Each wall is flat, endless, passes through zero and stands at right angles to its row. A trip goes straight from one point to another. Which walls does it cross, in order?

Walls:
(1): [22.8 14.8]
(2): [-0.5  8.6]
(3): [-12.6 -23.9]
(4): [-11.1  -8.2]
(5): [-14.9 -22.8]
Trips:
[-6.9 19.0] to [-21.1   8.7] => 1, 4, 5, 3
[ -4.5 -17.9] to [-1.3 -5.1] => none
[11.0  1.6] to [18.9  6.2] => none

Walls:
(1): [ 14.1  -8.4 -16.2   2.0]
(2): [ -1.1  -0.7  17.1 -10.6]
(3): [ 11.0   2.5  15.7 -13.7]
(4): [  2.4 -10.5 -18.5  14.9]
(5): [ 25.7   1.1 -15.2   4.6]
(6): [ 10.3  16.6  -3.5 -10.6]
(7): [-12.4   1.5   3.3 -14.9]
(8): [ 31.6  22.9  18.0 -29.6]
Trips:
[ -2.4  22.4  -1.0 -17.0] to [ 10.6  -7.5   4.9 -27.2] => 5, 1
[-10.1  -5.3   8.3  -3.4] to [-2.5 -4.5 27.1 34.9] => 7, 3, 4

Walls:
(1): [ 12.3  -9.2  25.9  29.6 -11.0   9.2]
(2): [-9.2  5.9  0.2 -7.7  0.5 -1.7]
(3): [-1.2 25.4 21.5 16.0 -9.6 -4.8]
(4): [-15.2  18.6  25.5 -20.4   7.4 -14.3]
(5): [  9.3   5.5   4.3  19.9   2.5 -11.2]
(6): [-12.9  27.1  -5.3  -3.0   7.1 -25.3]
Trips:
[ -7.0   3.2 -28.7 -26.6  -2.9   9.8] to [-20.1  -3.7   6.5 -30.2 -11.9  -3.0] => 4
[-21.3  18.0 -17.6   1.6   6.7 -30.5] to [  0.7  -2.7   0.5  -1.1  25.8 -22.5] => 3
[ -4.1  -4.4  13.4  19.8 -12.5   1.7] to [  9.3 -13.5  -3.5  14.2   4.2   7.6] => 3
[ -5.4  13.6  15.7 -18.7   1.8  13.9] to [-6.0  5.2  1.8 -0.8 26.7 22.6] => 6, 3

Walls:
(1): [-15.6  -6.2  -4.4  -9.4  -4.2  15.6  -1.7 -18.3  -6.3]
(2): [ 22.4 -11.9  18.1 -12.9   1.5 -18.4 -20.4   7.1  18.9]
(3): [-25.2  -9.6 -10.1  -6.3  -0.4  11.9  15.6 -10.5 -20.4]
(4): [ 4.6  3.0 -6.8 10.8 -7.5  5.1 -6.0 -1.8 14.1]
(5): [-13.4   7.4  15.8   2.5 -13.0  -1.4  13.9  -9.5  -5.0]
(6): [-28.4   7.2  18.0   0.7 -17.4 -20.0  -3.1 -12.0 -40.6]
(7): [ 13.2  26.7  -5.1  10.4 -21.0  -7.6   1.1  -9.3  -2.7]
(8): [ -2.8  -4.7 -17.3 -12.6 -16.8   4.5   2.2   1.5 -12.8]
(9): [-12.3 -18.4  -1.7  12.0 -15.3  -4.6   4.3  13.0 -20.1]
Trips:
[ 39.8 -17.5  -8.0   9.4 -16.6  11.2 -22.3   1.4 -32.4] to [  6.3  -9.6  -4.9 -10.9 -11.9  -6.3 -11.7 -18.0   5.0] => 1, 9
[-15.9  15.2 -33.2  14.0 -22.2  -8.0   1.6 -11.3 -14.8] to [  2.3   0.5   3.3 -20.8  -6.5   8.8  18.1 -23.8 -14.3] => 4, 9
[-18.9  13.2  15.6  -9.3   2.4  17.7  10.2  11.4   4.4] to [ -3.0  -2.7  18.1 -28.4 -16.6  -1.5  10.1  15.5   6.2] => 8, 2, 9, 1, 3
[  0.5 -22.6  -4.8   6.5  25.6   4.3 -11.3   1.4 -20.0] to [-12.1  11.4  13.8 -26.4  -0.6  11.3   4.7  11.0  23.0] => 6, 2, 9, 5, 3

Walls:
(1): [ -2.8 -11.4  -1.3  -3.7   1.7  27.5  -5.9 -38.7  31.0  -6.1  11.0   2.0]
(2): [  2.0  -4.8 -11.2  -5.1 -14.9   2.4   3.5  26.0 -12.1 -20.3  -6.2   9.3]
(3): [ -3.8   4.3 -18.9   0.1  22.0  -8.4  -9.6  16.2 -16.1   3.1  -4.7  -8.8]
(4): [ 13.2  16.6  12.4  -2.7  11.0 -23.9  23.1   4.0  14.7 -15.5  19.9   3.1]
(5): [ -4.5   9.6   4.1  21.9  12.8   5.2  22.0  12.4  26.4 -23.3  27.0   1.6]
(6): [-17.1 -19.6   9.7 -17.9  -1.5 -23.0  -4.3   0.9   7.1  16.3 -14.1 -23.3]
Trips:
[  2.9  -1.0  12.5 -11.7  10.9   9.7 -13.1   3.6  18.2   5.5  11.3  -7.7] to [ -9.6  10.6  39.5   4.0   5.4  18.3  -1.1  -0.9  17.5 -21.3  -5.0  20.0] => 6
[ 36.9   9.2   4.1   6.2 -13.2  12.5   3.9  10.9  10.3   5.6  -0.1  -9.4] to [-10.0   2.1   5.0   4.1  16.7  10.9  11.4 -11.1  -0.1  10.1  -8.8  20.8] => 1, 2, 4
[  1.1   5.1 -33.9  -6.6  29.6  11.2   3.3   8.0  25.2  23.4  23.8  14.8] to [-10.8  -4.7  -2.8  23.7  -4.2   6.2   9.1 -20.5  29.1  -3.8  10.4   1.3] => 3
